Rows are points. To make a cloud, some directions were put in groups of two or more. Within a group, all points are equally far from the middle, so they leave a hole (a ring in 2 directions, a hollow ball in 3). The other directions are filled evenly. Then the cloud was stretched, turned, moved and blurred a little. Count the holes, and give their numbers of directions, smallest first.

Cloud, 14 rows:
[[ -5.7  19.6]
 [-22.0  -7.5]
 [-24.5   3.4]
 [ -9.4  17.0]
 [-18.2  17.5]
 [  6.5  10.2]
 [-28.8  -3.3]
 [ -5.1 -10.4]
 [ -4.7  15.5]
 [  5.4  -3.1]
 [  1.3  16.6]
 [ 14.1  -3.5]
 [ -3.7  -7.0]
 [-22.4  -1.5]]
Holes: 0

Cloud (20 x 3):
[[  3.1  -3.4 -21.6]
 [ -5.0  19.9  -9.6]
 [ 11.0   9.4 -13.0]
 [  5.8  20.0 -10.5]
 [ -1.5  28.3   1.3]
 [-12.7 -11.5   7.2]
 [-11.4 -12.8   6.0]
 [-13.7  10.3 -18.6]
 [-10.1  21.8  18.5]
 [  2.3  -5.8 -22.0]
 [  5.6  -4.6 -17.4]
 [-12.2   6.1  18.3]
 [-23.7  -1.2   6.9]
 [ -0.6  12.4 -17.6]
 [ -2.9  16.3 -14.1]
 [  7.7  17.3 -11.8]
 [ 13.5  13.2 -10.3]
 [-22.8   1.1   7.8]
 [  9.8   5.6 -14.3]
 [ -7.7  25.2  19.3]]
Holes: 1 (2)

Cloud (47 x 6):
[[ -4.2  23.4 -27.8   4.1  -7.0 -25.7]
 [  0.4  11.2 -16.6  16.2  11.8  -6.1]
 [ -5.2 -15.0  -1.0 -19.9  10.1  16.6]
 [ -7.2  10.9 -22.1  -1.4  -7.0  18.4]
 [-12.4  -5.8   9.6 -20.7  -6.1   0.4]
 [ -1.2   9.9 -22.0   3.6   4.2  24.5]
 [-12.4 -10.2  14.6  -8.7   9.2 -35.4]
 [ 11.9 -13.0   4.8  20.8  -4.2  -8.9]
 [-15.9   2.3   9.8  -5.9  -8.7   8.7]
 [-10.3   0.9 -20.6   9.6   8.4  -5.8]
 [ -5.3   9.8  -3.8  16.4 -11.8 -16.7]
 [-14.3  12.5  -2.2   2.3   9.3  -6.9]
 [  3.0  -2.4 -15.6  19.3   2.2  -6.7]
 [-19.8   0.4  -3.6  -6.6  -2.6  13.4]
 [  5.4 -11.4  19.5  10.6  31.9 -18.8]
 [ -1.6   1.9  -8.3  -8.8  -9.9 -19.4]
 [ -1.4  -1.6 -10.2  -4.4 -18.3  -7.5]
 [ -2.4   5.1 -14.6 -25.1  27.4   8.2]
 [ -0.7 -27.0  26.1 -12.5   7.4  12.0]
 [-19.2   2.8  -4.2 -25.1   4.4   1.0]
 [  1.9  12.3 -13.6  -4.2   2.7   9.1]
 [ -2.4  -6.5   8.7  -9.5 -13.2 -19.7]
 [ 10.2   0.2  -8.9   2.4   3.4  25.6]
 [-18.3  -6.5 -13.3 -14.7   3.1 -28.2]
 [ 14.2   8.6 -24.2  20.0  26.2   3.0]
 [  3.8 -26.9  17.9  -6.0   3.9  -3.1]
 [-23.5  25.1 -24.8 -17.1   0.1  -4.3]
 [-11.3  11.3   0.6  -0.1  18.2  -2.6]
 [ 13.7  15.0 -28.0  15.3  21.6   9.2]
 [  1.3  -2.7   9.2  20.1  12.2  -0.7]
 [ -3.6   5.4   1.7  18.1  -2.8 -27.9]
 [  6.1  -1.9   7.4 -10.0   5.4  -0.1]
 [ -4.0   3.9 -17.3  12.5  15.7 -11.0]
 [-11.3  20.0 -18.1   7.0  -8.0 -11.0]
 [-14.0  -1.8   6.3   9.8   2.1 -17.4]
 [ -8.8  -7.8  13.9 -15.5  27.8  -9.8]
 [  6.5   6.4 -19.5  14.2  29.5 -14.6]
 [  3.4  10.8 -10.1   9.9  -1.0 -32.4]
 [-19.1  17.7  -3.7 -13.6 -10.7  -7.9]
 [-12.0  -1.7 -10.5   0.2  18.9   8.2]
 [  5.0 -12.3   4.4 -13.8  14.2  26.2]
 [ -8.7  -1.1  13.7  -2.6  -8.4  15.0]
 [-21.7  18.4 -18.2  -2.3 -10.5  -4.3]
 [-12.2  -4.8 -16.3 -10.4   0.1 -32.0]
 [  7.2   8.1 -23.3  13.0   2.2 -11.0]
 [ -5.0   1.8  15.4  16.5  -4.8  -1.2]
 [ -6.8  -4.8   2.2 -14.5  19.9  22.3]]
Holes: 1 (3)
